Rows are points. The points of each table are mixes of a few directions, plus a little noise. How many directions does each table use, and how many do they share? Where both have some left over, give the other angles between the two spaces (their principal angles), to ten degrees, smallest first.

First, 4 rows:
[[ 14  -3]
 [-55   2]
 [-51   5]
 [ 92  -7]]
Second:
[[-23   1]
 [-34   2]
 [-55   4]
 [ 87  -4]
 [-38   4]
 [100  -6]
 [-34   3]]
Directions: first 1, second 1, shared 1

First (5 x 3):
[[ -9  25  14]
 [ -8  11   6]
 [  3  28  14]
 [104   7 -11]
 [-90 -70 -23]]
Second (7 x 3):
[[ 110  -36  -34]
 [ -23    6    7]
 [-112   37   34]
 [  52  -16  -18]
 [  14   -4   -6]
 [ -58   19   18]
 [  11   -2   -4]]
Directions: first 2, second 1, shared 1

First (7 x 3):
[[ -4 -37  35]
 [  3  35 -33]
 [ -2 -20  17]
 [  8  98 -92]
 [ -1 -16  13]
 [ -3 -37  34]
 [ -3 -27  24]]
Second, 5 rows:
[[   7   43    5]
 [   3   21    3]
 [   1    8    2]
 [   8   49    6]
 [ -19 -121  -15]]
Directions: first 1, second 1, shared 0; angles 50

First, 5 rows:
[[ -18  -33   88  -65]
 [  -2   48 -114   -6]
 [  -6   -9   21  -19]
 [   6   -1   -1   18]
 [  21   -6    8   72]]
Second, 8 rows:
[[-59   8   3  17]
 [ 90 -15  -3 -27]
 [-98  15   7  28]
 [101 -15  -6 -31]
 [110 -18  -6 -32]
 [-41   7   3  13]
 [-27   3   1   9]
 [-77  10   3  22]]
Directions: first 2, second 1, shared 0; angles 90

First (6 x 6):
[[ 27  11  13  24 -31  -1]
 [-67 -27 -31 -62  79   4]
 [-86 -35 -40 -79 101   5]
 [ 44  18  20  41 -51  -3]
 [ 42  16  19  38 -48  -3]
 [ 41  16  19  37 -48  -3]]
Second (7 x 6):
[[-37  -2  41   5 -55 -33]
 [ 60 -71 -52 -32  35 -17]
 [-44   7  47   9 -58 -30]
 [ 55  -7 -59 -11  75  40]
 [-36  22  35  13 -36  -9]
 [  5  90 -23  28  72  89]
 [ -3 -39  11 -12 -33 -40]]
Directions: first 1, second 2, shared 0; angles 70

First:
[[ 13  33   4 -18 -21   1  25  30]
 [-14 -69   7  67  32   2 -57 -36]
 [-37 -56 -24  -4  52  -7 -37 -78]
 [-21 -60  -4  38  37   0 -46 -46]
 [ -4  39 -18 -69  -4  -6  38  -3]
 [  6  13   2  -5  -9   1   9  13]
 [ 16  54   1 -38 -30  -1  42  38]
 [ 41  45  35  31 -54  11  27  84]]
Second:
[[  34   62   42   -8  -34    5   43   29]
 [  10   13   62   -3   40    2    9 -114]
 [  -2    4  -51   -1  -47    1    5  121]
 [  35   60   50   -9  -21    5   42    1]
 [ -25  -44  -11    7   39   -3  -30  -55]
 [ -27  -43  -51    5    4   -3  -29   34]
 [ -12  -19  -25    2    1   -1  -13   16]
 [ -20  -32  -17    4   21   -4  -23  -27]]
Directions: first 2, second 2, shared 1; angles 80

First, 10 rows:
[[  -7  -66  -21   14   -3    2   -9   36   -1]
 [  27   58   23  -26  -66   16  -21   43   47]
 [  36 -108   -8   21 -121  -21  -31   45   56]
 [ -39    0  -24  -20   75   21   16    4  -17]
 [  -1  -40   -9    7   -2  -17    6  -32    1]
 [  -7  -30  -10  -12    4  -15   11  -43   15]
 [  32   53   35   16  -26  -24    3  -59  -11]
 [  13   99   32    8   12   20   -9   31  -24]
 [ -25   26   -6    0   78    6   19  -23  -42]
 [ -22   13  -10   -8   50   12   11   -2  -17]]
Second, 10 rows:
[[ -24   14   24   -5   40   34  -38  -18    6]
 [ -38   -3   19   52   34    6   61 -107   21]
 [  23  -39    0  -59  -55   35  -12    2   31]
 [  12   79    4   -9   70    7 -113   63  -35]
 [  36   18  -11    3   -9  -17    6  -13    5]
 [ -26  -13  -43   39    1  -31   44   -6  -25]
 [ -10  -54  -46  -28  -50   10   13   20   -3]
 [  12   57   56   35   51  -25  -11    6   -6]
 [  26   -7  -16   -7  -33  -26   11   36   -7]
 [  -8  -52   13  -20  -49    4   36   14   14]]
Directions: first 4, second 5, shared 0; angles 30, 30, 40, 60

First, 10 rows:
[[  24  -20  102  -55  -32   -4   53  -28   93  114  -68]
 [ -64   -2   -5   59   19  -35  -78   30   12    2    4]
 [ -36  -14    3   64    6  -11  -25   29    2   48   -5]
 [  73  -18  -33  -62   35   20   47  -52   35  -65   -2]
 [  10   59  -16   -9  -11   13   77   68   14   25  -19]
 [  18    6  -71  -21   67   -3  -10   23   40  -86    6]
 [ -16   63   -1  -27  -56   23   14   46 -109  -20   34]
 [  19  -51   -4  -30   37   11  -37  -19    5  -20    4]
 [ -56  -14   41   55  -45  -38  -83  -75  -44   -9   28]
 [  27   -9  -14   27  -19   25   44  -24  -47    9   17]]
Second (9 x 11):
[[  35    0   53   17  -52   -6 -121   59   -1  -21   16]
 [ -26   -9   22  -22  -17  -51  -24   91  -15  -50   62]
 [   8  -11  -31   30   15   69   37 -102   17   37  -90]
 [ -44  -41    3   33    5   96   20 -102   28    4  -78]
 [  23   19  -65  -22   27  -52   81   10  -23   23   -7]
 [   8   34   32  -22   12  -39  -29   39   -4    2   85]
 [   3   22   36   -8    5  -14  -33   18    2    2   58]
 [  -7    4    3  -18   -3  -45    1   56  -11  -22   44]
 [   2  -20  -54   15   14   38   69  -70    2   24  -89]]
Directions: first 6, second 4, shared 0; angles 40, 50, 80, 80

First (11 x 12):
[[  69   27    4   13  -12  -27  -18  -50   12   -1   14  -22]
 [ -19   -3   35    6  -10   -5    0   19  -10   26  -27    6]
 [-121   -3  -40   -7   30   46   48   68  -40  -30    9   63]
 [  73   47   16   19   16  -37   -4  -57  -26   31   20  -22]
 [ -50  -27   -9    7  -19   28    4   33   41  -14  -30    2]
 [  62  -36   11  -37   23  -18  -22  -20   -7   28   19  -45]
 [  19    7   22    3  -31  -15  -18   -7    7   -4  -10    3]
 [  45   20  -18   14   44   -8   12  -44   -5   27   20  -36]
 [  62   40  -47    8   13  -13   -4  -60    3  -32   51  -10]
 [ -40  -35   25    8  -25   15   -6   34   40   14  -51  -12]
 [-104  -37    0  -35  -31   32    8   86  -19  -44  -11   70]]
Second (10 x 12):
[[-42 -12  14  26  22   8  -9 -18 -17 -21  30 -38]
 [ 47 -33  41 -14 -67  12  17 -41 -32 -26  12  30]
 [ -3 -41 -34 -64   3   0 -29  55  29 -11  -1   8]
 [-31 -17 -88 -43  57  22  15  84  58  33 -40  13]
 [-11  11  -5  26  12  16  33 -13  -4  12  -9   0]
 [ 85  27  30 -16 -70 -25   6 -21  -7  13 -27  58]
 [-78  10   4  60  60   9  -3 -20 -13 -11  32 -66]
 [ -7  -7  35  31 -14  10  13 -45 -33 -20  24 -15]
 [-17  -9 -11  11  12  25  32  -6  -3   1  -3  -1]
 [ 53  72  13 -15 -13 -81 -75  26  24  27 -20  11]]
Directions: first 5, second 4, shared 2; angles 80, 80

First (8 x 12):
[[ -38  -57  -73  -16    5  -54  -11   57  -51  -17   88   -6]
 [  -6  -11  -12   -3    1  -10   -2   10   -8   -2   15   -1]
 [ -39  -59  -76  -18    5  -55  -11   60  -53  -17   90   -7]
 [  20   30   38    8   -2   28    7  -30   26    8  -46    3]
 [  32   49   63   14   -3   45   10  -50   44   15  -75    4]
 [  -8  -11  -16   -3    0  -10   -2   11  -11   -3   18   -1]
 [  -5   -8  -11   -3    0   -7    0    9   -7   -3   11    0]
 [  45   67   84   17   -5   62   13  -68   60   19 -101    7]]
Second, 10 rows:
[[-32   0 -10 -10  14  42   0 -22 -10  29   7 -47]
 [ 96   3  86 -14   2 -42  29 -66  35 -72 -21 119]
 [-54 -15 -38 -15  13  45  -3  -8 -23  33  34 -71]
 [ -8   1  12 -10  25 -15   2 -24 -14   7   0  12]
 [ 75  26  74   9  10 -77   5 -20  24 -41 -57 121]
 [-11  36  21  12  19 -17 -14   0  -4  33 -51   9]
 [-35 -19 -48   1   0 -21 -15  49 -26  11  30 -25]
 [ 10 -24 -14 -10 -17   3   9   6   4 -29  39  -2]
 [-39 -13 -63  14 -36  54  -5  59   2  21  27 -87]
 [ -1   5 -15  15 -29  32   0  30  19   5 -10 -30]]
Directions: first 1, second 4, shared 1

First:
[[ 19 -44  -8 -13  -5  65  -6  49  66 -13  -9   6  -5  42]
 [ 36   6 -27 -53  11  46   5  21  39   3 -35 -18   7 104]
 [  1   2  24  19   3 -17   7   7 -46   0  19  13   9 -51]
 [-32   7  27  29   4 -35  19 -19  -7   2  19  18  -6 -51]
 [ 36  74 -51 -51   5  33 -43  17  12  29 -33 -16   5  67]
 [ -5 -36  33  -4  20  22  58  25  52  -9   0  21   2  34]
 [-12  -5 -17  31 -29 -41 -49 -42 -68 -12  13 -25  -5 -70]
 [  8 -37  20  -3   8  -1  38   1  -9 -15  -5  -1  10  20]
 [-29  34 -37  11 -25 -44 -50 -64 -19   6   1 -27 -17 -29]
 [-25   3  39  32   6 -26  24   5 -17   4  28  28   0 -66]]
Second (11 x 14):
[[  2  29  29  -8  -7  23  10   8 -13  -5  -9 -49  30  25]
 [ 13 -18 -16   2  -3 -10  -1   3  10   1  -3  27 -10 -14]
 [ 80 -15  16 121  48 -74 -47 -17  46  42 -28  14 -20  16]
 [-37 -30  -2 -42  -5  33 -11  -3  19 -43 -28  39  -7 -24]
 [-63   5 -30 -11  -3  10 -11 -12 -27 -29  14  28   9 -17]
 [ -2  -6  26   5  20 -29  -2  -2  14  59  28 -48 -81   4]
 [-23  18   1  -1  18   8  -4 -25  -4  -7  16  -7   6  11]
 [  2   7 -18 -51   7  19  35 -26   8   0  36  14  -1   2]
 [ 22 -22 -13  15  19 -11 -14 -21  36 -10 -14  56  -7 -15]
 [-40  13 -10 -13   5   4   1 -20 -17  -3  26  -5  -8  -2]
 [ 51  18  14 -21 -97  31  46 115 -75  -6 -39 -65  92  15]]
Directions: first 5, second 6, shared 0; angles 40, 50, 50, 80, 90

First:
[[  11   -8  -26    6   15  -16  -30    1   16  -22   -4   12   47    9
    20   -1   45   11]
 [  -2   30   -5  -32   -7   -6    2  -26   -2  -11   -1  -32   30   -6
    15  -23    8   16]
 [ -10  -44   22   34  -13   28   47   53    2   39  -33   63 -121    4
   -22   57  -33   67]
 [   5  -17   31   10   17  -19   22    3   28   16  -17  -15  -15    1
    -2   -3  -10   -8]
 [  -7  -42   27   26   12   -3   46   37   47   44  -60   30  -80   17
   -17   21   -9   35]
 [ -23   26   -8    1   -8    7  -19  -23  -21    5   44  -31   36   12
   -14  -31   -7  -85]
 [ -54    6   10   38  -26   13   16  -15  -24   30   72  -25   -1   25
     1   -6   -2  -31]
 [  55   -1    1  -11   16  -11  -43   -7  -29  -57   28    0   47  -43
    15   15  -10  -15]
 [  10   30  -42  -46    5    1  -31   -8   12  -14  -45    3   38    6
   -11  -33   20  -24]
 [  17    0  -12   -5  -13   23  -15   14  -36  -22   12   32  -18  -22
     0   30  -15   28]
 [  -3   21    1  -20    2  -15    1  -26    8   -7    3  -37   37    0
    17  -25   14    1]]
Second, 9 rows:
[[ 18  15 -23 -34  10   9 -24   9   6  -4 -47  18  -1  -2 -33 -18 -13 -51]
 [-40  29 -17 -29 -29  -9  12 -27  10  15 -22 -10 -20  10  15 -15   9  51]
 [  1  -6 -21  -5 -25 -26 -40 -18 -25 -43  18  43 -24 -35  46  47  -1  94]
 [ 17 -24  -5  41  -1  30 -17  28 -42 -19  56  31  13  -4   1  37   6  -3]
 [ 27 -25  35  16  51 -25  15  12  53  17 -31 -31  26  13 -21 -29   3 -76]
 [-37 -14  43  38   0 -27  58 -19  31  33  31 -56   7  23  36 -10  26  45]
 [-14  28 -40 -33 -17  23 -16   2  -6   6 -32  22  -9  12 -22 -16   2 -13]
 [ 26   1 -29  -9  -3  25 -41  20 -34 -28   2  45  -1 -16 -18  20 -13 -21]
 [  4  -3  57  14  13  -1  53  -6   7  22  25 -63   9  -1  -4 -18 -20 -27]]
Directions: first 6, second 5, shared 4; angles 40

First, 10 rows:
[[-11 -22  25  19  21  -1  27  36 -57  -7  -6 -15  -4   3   1  12  18  55
   -3  34]
 [ -6   0 -34 -40 -36  21 -49 -60  22   8   9   4 -15  11  27  22  -8 -46
  -18 -24]
 [-16  11 -41 -30  -3   9 -48 -42  -7   6  47 -13 -30  31 -15  15  12 -19
   16 -10]
 [ -3 -15 -43  10  32 -15  26  19  33 -18 -49  15 -27 -20   7 -43 -17  -6
   15  22]
 [-25 -16 -40 -10  21 -17  58  31   9 -14  27  53  13   6 -21 -35 -17   0
   -6  62]
 [ 46  22  22  31  13 -12 -19   3  41  -2 -59 -31 -24 -34   0 -31  -1  -2
   35 -41]
 [ 14   4  -1  15  14  -1 -22  -8  12  -3 -46 -29 -37 -16  13 -12   2   2
   22 -20]
 [ 27 -23  46 -59 -56  48  -9 -29 -27  17  12  14 -31 -37  32   2  15  20
  -35  37]
 [-13   7  11  18  -5  -5  -9  -1 -15   4   6 -16  31  19   3  38   2  -4
  -10 -28]
 [-17  32  57  50  -5 -32  45  50  -6  14  57  15 121  32 -47  34  -3  -4
  -22 -34]]
Second (9 x 20):
[[ -6 -38 -46 -11  58 -12  73  53  -7 -32 -24  42 -58 -31 -12 -83  -7  46
   24 109]
 [-26 -28 -21 -42  -1  29 -28 -27 -74   0  41 -19 -55  28   6  28  28  36
    0  43]
 [ 20  37  53  27 -30   1 -52 -23   8  23   0 -45  41  13   1  51   9 -23
   -2 -90]
 [  7  21  19  12 -28  -2 -22 -19  24  12   1  -6  42   6   7  29  -6 -34
  -15 -54]
 [ 20  11  29  27  22  -9  -2  17 -10   1 -20 -32 -15 -12 -14 -12  13  28
   29 -13]
 [  3  10 -10  10 -13 -15  28   9  63  -2 -16  40  50 -12   6 -17 -32 -46
  -22 -16]
 [ -3  -3   3  -8   3  11 -20  -9 -35   3  12 -21 -24  11  -1  16  17  21
    8   6]
 [ -8  -7  -8 -12  -2   9  -9  -8 -20   0  14  -5 -12   9   2  11   6   8
   -2  10]
 [ -3   0 -20   0  -8 -13  32   7  50  -5 -11  43  35 -12   6 -20 -29 -36
  -21   4]]
Directions: first 6, second 3, shared 3

First:
[[  14  -33   28  -16   34  -21  -25  -16    6  -13  -14    4  -39   20
    33  -36    7   -5  -23   -3   21  -42    7   22]
 [  -9   16   27  -24   32    5  -11  -27  -12   23    3   -6   -6   25
     6   -8   31   -6   12  -29   -2  -16  -32   12]
 [   3   -1  -58   37   -8  -11   73   28    8   -6  -10    2   34  -12
   -21    7   32  -26  -13  -27  -22   15   -7  -35]
 [  -1   -4   27  -20   20   -6  -23  -22   -5    5   -1   -2  -19   14
    15  -16    6    2    2   -7   11  -20   -4   17]
 [ -29   12  -34  -15  -62  -80   33  -48  -30  -20   59  -21   38  -50
   -14   -8  -31   -7   81   11    6   67   67  -53]
 [  -3    2   42  -29   35    2  -33  -29   -6   16   -2   -3  -26   26
    18  -19   18    1    1  -17    9  -30  -21   25]
 [  25   -3  -45   71  -91   85  -14  121   44  -32  -23   26   26  -61
   -44   79 -105   50  -47  106  -18   51   34   -3]
 [  16    6  -17   38   14   66   17   63   24   13  -37   17    8   12
   -18   34   20    0  -53   -4  -25  -16  -48   12]
 [ -11   11   21  -22    5   -2  -21  -23  -12    9   11   -7   -4    5
     5   -4    0    5   19   -3    4    0   -3    6]
 [  -5    0  -33   12  -14  -27   40   -3   -4   -7    9   -3   22  -14
   -11   -2   12  -17   13  -14   -8   18   13  -28]
 [  -3   -6   46  -35   35  -12  -40  -40  -10    9    1   -6  -31   26
    26  -28   12    1    6  -12   17  -31   -8   26]]
Second (9 x 24):
[[-13 -19   5  -7  42 -35  15  -6 -16  -6  -2  -9 -30 -11  39 -19 -12  -4
   -2 -12  27 -16   4 -15]
 [-25 -13 -16  18  16 -72   4 -46  32  20 -14  38  -6 -28 -24 -23 -55  84
   10   2  38  15 -20   8]
 [ 53 -50  52 -30 -71 -29 -47 -45 -19  -7   2 -13 -11  15   0  -2  31 -76
  -39 -42 -60 -11  72 -12]
 [-14  35  28 -36   2  28 -18 -14 -33  10  29 -28   7  16  11   8  23 -25
   38  -6  -9   3  -4   0]
 [-19   5  11  -8  38 -29   4 -40   2  30  -6  11  -7   9  -3 -16  10  23
    8 -32  11 -10 -38   8]
 [-22   3   6  -9  12 -19  -1  -5 -19   0  12 -10 -13 -26  20   5 -39  15
   18   8  20  10   9 -17]
 [ 23  35 -63  63   5 115  46 107  49  -3 -37  24  44  30 -43  37  50   1
  -42  25 -27  -7 -65  27]
 [ 19  12 -10  20 -57  66  -6  61   1  -9   0  -6  25 -16 -21  54 -17 -17
  -21  29 -39  25  19 -12]
 [ -1  -5 -13 -11  15 -23   4 -10   5 -34  16  -6  -8  12  23 -44   7  -2
   30  28  39 -10  23  12]]
Directions: first 4, second 6, shared 3; angles 90

First (10 x 32):
[[  9  -3   2   1  -7  -1  -1   2  -1   2  -3  -8   7  -6 -12  -6  -7  -9
   -4   6   4   2  -9  -2  -9   4   4  -8   3 -16  11 -14]
 [ 16 -14  10  -2  -9 -18   9  13  -2   6 -11 -18  18 -16 -32 -21 -24 -23
    0  13  15   7 -19 -10 -14  15  17 -11   7 -31  18 -37]
 [-48 -24  -3  -7  22 -23  -2  14 -16 -15   9  19  -1  30  35   9   4  43
   17 -13  -9   8  19  -6 -17  -2  -7  27 -15  19 -35  32]
 [-25 -33   7  -8  12 -37   8  24 -15  -7  -3  -1  16  11   0 -12 -19  13
   14   0   7  13  -1 -14 -25  12  10  13  -6 -10 -13  -7]
 [-40 -19   2 -11  31 -33  17  16  -4  -6   5  18  -9  19  26   3  -4  27
   27 -20   2   5  23  -7  15   2   3  36 -11  42 -45  26]
 [ 42  47  -8  12 -19  52 -11 -34  21  11   2  -3 -19 -19  -6  14  25 -25
  -23   3  -8 -18  -3  20  34 -15 -12 -22  10   9  25   3]
 [  2   7  -8   7 -13  23 -21 -10  -7  -6   4   0   3   7   8  10  15  10
  -16   7 -13  -2  -5   7 -23  -8 -13 -14  -1 -20  17   7]
 [ 27  21  -1   5 -12  21  -1 -14  12   8  -2  -7  -6 -15 -13   1   5 -22
  -11   4   1  -8  -6   7  18  -3   0 -14   8  -1  17  -9]
 [ 51  57  -8  13 -20  60  -7 -40  30  16   1  -4 -26 -26 -10  15  27 -34
  -24   1  -7 -22  -2  23  51 -17 -11 -23  13  17  26   2]
 [-34 -39   6 -10  15 -44   9  28 -18 -10  -2   2  17  15   5 -12 -21  21
   19  -2   7  15   2 -16 -29  13  10  18  -8  -8 -20  -3]]
Second, 10 rows:
[[-21   3  22   8 -12   1   7 -12   1 -20  -6  -5  -8   9   9   0  -7 -11
   -6  11  -7 -10  17   2 -11  -1  -4   0  21  -1  -8  -9]
 [ 10   8  -3  16  -8   1  -3  -5   4 -11 -12  18 -10   0  -4  -3   5  17
  -14   4  -8  10  -5  -2  -4  -9   7  -1   1  10  14  10]
 [-23   9  15  -5   1  -8  -4  10 -12 -21  -2  21   3  -2   7   1   4  16
   10   3   5  -1  11   1   3   3   7  19   7  -3  -5   9]
 [-11   3   7  -6   6  -9 -14  12 -11  -8   1  26  10  -4   1   0   8  22
   10  -4  10   8  -3   0   2   5   9  14  -3   1   4  12]
 [ -1 -14  18 -10  -1 -12  -2  -2 -11  -3   8   5  18   6   3  -5   4  -7
   -1 -11   5   9  -8   5   2  14  11  -7   4  -1  -3 -10]
 [-29  -2  24 -14   3 -12  -4  11 -15 -14   7  12  13   3  10   0   2   3
   16  -4  11  -3  10   4   1  11   5  14   9  -8 -11   0]
 [121   2 -73 -17   4  -7  52  -1  19  35 -21   0 -31 -32  -7 -37  15   5
  -32 -19 -27  42 -33  -1  96 -14  14 -30 -48  17  13   6]
 [-40  10  17  -5   2   1  -3   7  -7 -15   2  -3  -1   1  11   7  -8  -3
   20   9   7 -20  26   1  -9   1  -9  21  13 -10 -15   3]
 [  9 -19  12  35 -26  17  -2 -40  20   3  -1 -33  -5  26 -12   4 -13 -34
  -39  11 -18  -2 -10  -1 -48  -6  -6 -40  20  10  12 -28]
 [-15   2 -43  -4  32  27 -28  20  11  54  24 -43  10  -5 -18  33 -13 -10
   34   1  22 -30  -3  -8 -35  -2 -34  11 -27 -15  -2   9]]
Directions: first 3, second 5, shared 0; angles 50, 50, 60

First:
[[-25  20   0   6  35 -33 -16 -13  39  -4   1 -25  11  -4  -6 -18  37  10
  -14  23   7  16 -21  29 -11  19  10  -5 -15 -27   3   2]
 [-44  22   7  25  12 -36 -24   9  26   3 -40   1   6 -34   7 -25   6   7
  -25   3 -17 -15 -24  -7 -17 -29   7  10  -9  -5   0  13]
 [ -1  30   8  15  21   5 -10 -16  17 -11 -16  -2   3 -20  -3 -31  18  -4
   -9  13   7   3  11  20  -5 -17  11  -2   9  -3  -5  -5]
 [ 45 -18 -13  10  -3  51   7  -3 -33   6  24  18   8  26 -10  11 -30 -17
   30   2 -19   5   9   8  23   0 -13   7  20  22 -18 -46]
 [-42  15  -5 -76 -46 -61   2  41  32  -6   1   1 -66 -17  19  60   8  -4
  -20 -49  51 -23   7 -56  -5  39  10 -23 -42 -50  58 113]
 [ -7 -42  25  -1  -6 -53 -44  -1  21  52 -32   4  27 -58  -7  11 -44 -17
   24 -90 -48  37 -63  29   5 -62 -13   4 -42  38  39  18]
 [-50 -12   4  10   6 -49   7   4  12   1  -7 -29  20  12   7  -9  29  39
  -30  29  -8  -6 -33 -12 -28  20   2   6 -14 -16  -4   7]
 [  4   5  -4  10  21   6  -3 -11   7  -4  10  -9  10  12  -8 -11  13   1
    2  21  -3  10  -4  20   2  13   0   2   4  -7 -11 -21]
 [ 59  -3   3 -21 -28  70  39 -16 -46 -22  23  10 -20  20   4   6  -8 -13
   20  -1  38  -1  70  -6  13   1   1 -15  34  21  -8  -8]
 [ 57 -11 -42  23  -7  88  13  25 -57   0  38  48  -6  58 -12  28 -54 -26
   36  31 -36 -25  17 -23  39  20 -21  23  40  15 -42 -74]
 [  2  -2  16   0  -8  12  29 -20 -17 -17  -1 -17   6   5   9 -21  23  21
  -14  19  25  -3  31  -2 -16  -5   7  -6  16  11 -11   0]]
Second, 9 rows:
[[  -3    7    5  -26  -28   -7   13   11    4  -10    8    5  -26    6
    25   26   -9  -20   -6  -24   35   -4    9  -25    3   29    1  -15
    -5  -10   15   29]
 [   6  -12  -11   42   43   12  -20  -16   -4   14  -10   -7   39   -7
   -41  -41   13   31   10   36  -54    7  -16   37   -6  -46   -1   24
     6   16  -24  -46]
 [   3   -6  -35  -63  -19   -5    1   29   -4    2   17    8  -52    3
   -37   46   14   27   12   -9   10  -23   34  -35    7    4    5   -5
   -24  -39   36   73]
 [   2   -6   14   81   52   15  -20  -37   -1   11  -22  -11   71   -7
    -9  -68    3    7    2   40  -57   23  -37   55  -11  -43   -6   23
    23   41  -48  -92]
 [  15  -28  -73  -33   35    7  -26   22  -15   25    8    1  -24  -12
  -121    9   42   86   29   42  -66  -25   30    1    2  -63    4   26
   -29  -38   22   44]
 [  -4   11   26   -2  -19   -5   13   -4    5  -10   -2    1   -2    5
    46    5  -15  -36   -9  -21   33    6   -5   -8    0   29    0  -15
     6    8   -2   -4]
 [ -11   19   45    6  -35   -8   22   -7   13  -18    0    3    1   12
    81    8  -26  -60  -18  -34   56   12  -10  -12    0   51   -2  -23
    15   17   -4  -13]
 [  -4    7   11   -7  -14   -4    8    2    4   -7    2    2   -8    4
    25   11   -9  -18   -5  -16   21    0    0   -9    2   19   -1   -9
     2    0    3    6]
 [  -3    7   15    2  -13   -2    8    0    5   -7    1    3   -1    4
    30    5   -9  -22   -7  -14   22    3   -4   -6    0   19    0  -10
     5    2    1   -1]]
Directions: first 6, second 2, shared 1; angles 80
